Every row gives one point. Any point is a mix of the corners, with weights that add up to 1. It lies inside the corners' shape when no weight is negative. Is each point inside? If not, which corners have a negative weight?
In the rows, zero is written as 128.

Corners:
(1): [ 81 107]
(2): [217 169]
(3): [137 108]
Points:
[108 118] -> inside
[205 157] -> outside (1)
[159 127] -> inside
[ 94 111] -> inside
[204 167] -> outside (3)
[ 97 111] -> inside
[139 112] -> inside
[108  97] -> outside (2)
[83 93] -> outside (2)

Corners:
(1): [ 81 162 212 104 166 137 120 160]
(2): [120 111 148 140 173 166 132 128]
(3): [144 140  88 169  88 114 117  93]
(4): [163  67 134 183  91  86 183 148]
(5): [190 175 100 134 101 192  53 152]
(6): [ 53 126 191  65 213 116 100 212]
(7): [119 174 163  85 188 128 135 175]
(8): [249 119 113 156  82 137  89  71]
(9): [179 128  94 129  45 190 125  83]
Points:
[200  87 108 175  93 118 157 102] -> outside (1, 5, 6)
[189 131 124 140 109 138 107 105] -> inside
[157 126 107 147 109 136 117 115] -> outside (1)
[114 131 155 113 167 140 120 156] -> inside
[102 148 160 107 158 140 125 160] -> outside (8)
[124 129 156 113 156 153 120 148] -> outside (3)
[177 121 122 154 100 136 147  87] -> outside (5, 6)
[ 98 120 187  85 186 129 125 178] -> outside (3, 5)
[133 118 100 147 110 158 117 127] -> outside (1, 7, 8)

Corners:
(1): [150 136 118 153 112  99 102 121  72  37 116 145 148  74 157 110 151 181]
(2): [100  63 187 116 158 105 108 118  46 126 132 188 119  79 126 108  47 163]
(3): [109 179 110  58 105 144 168 147 147 174 125 153 144 107  66 132  92  68]
(4): [171  97 131  74 121  45 134 167 111 143 113 150 175 104  79 120  91 150]
(5): [155 118 125 207 119 144 195 201 147 230 161  68 113 185 146 122 206  90]
(6): [ 51 158  37 181  58 138 121 104 170 123  98  88 172 177 103 174 164  81]
(7): [161 151 128 219  42 152  74  53 181 126 131 114 120  82 155 141 225 162]
(8): [117  97 124 129 154 104 158 135 152 163 188 134 151 106 130 178 209  79]
(9): [140  83 121  89  82  77 229 132  82 145 121 154 126  79  70  61  62 119]
(10): [166 127 169 153 119 142 202 165 184 153 187 105 127 154  90 211 145  24]
(11): [109 102  53 145 110 143  99  92 106 114  61  73 118  55 149 210 122 194]
(12): [104 111 112 198 129 123  96 106 146  78  16  58 162  66 184 171 185 150]
(13): [128 164 124 139 159  47 114  98  96 156 127 159 115  97  41 133 128 143]
(14): [121 160 138 146 147 110 209 167 205 187 188 146 132 205 164 181 140  75]
(15): [ 88 117 116  94  84 163 170 173 174 145 125 196  86 137  98 139 129 105]
(16): [123 124 167  94 105  78  76  52  90 108  86 110  90 131 151 111 147 176]
(17): [ 82 143  72 186 124 102  51 129 187  89 125  45 114  46 154 174 174 154]
(18): [ 76 152 110 173 139 152 103  98 224  93 141  43 162 145 134 155 203 168]
(19): [180  77 102 100 156  91  98  88  65 119  63 176 107  64 106  79  83 125]
Points:
[115 114 118 126 139  90 151 128 118 158 107 130 125 146  88 144 107 123] -> outside (1, 3, 7, 8, 17)
[126 133 109 146 107 124 142 106 132 127 108 124 130 114 119 136 156 119] -> outside (2, 4, 17)
[123 135 108 141 106 109 128 123 151 129 117 112 137 112 107 134 167 111] -> outside (2, 11, 14)
[131 117 136 131 131 113 137 131 130 139 142 138 122 111 120 133 135 131] -> outside (6, 12)
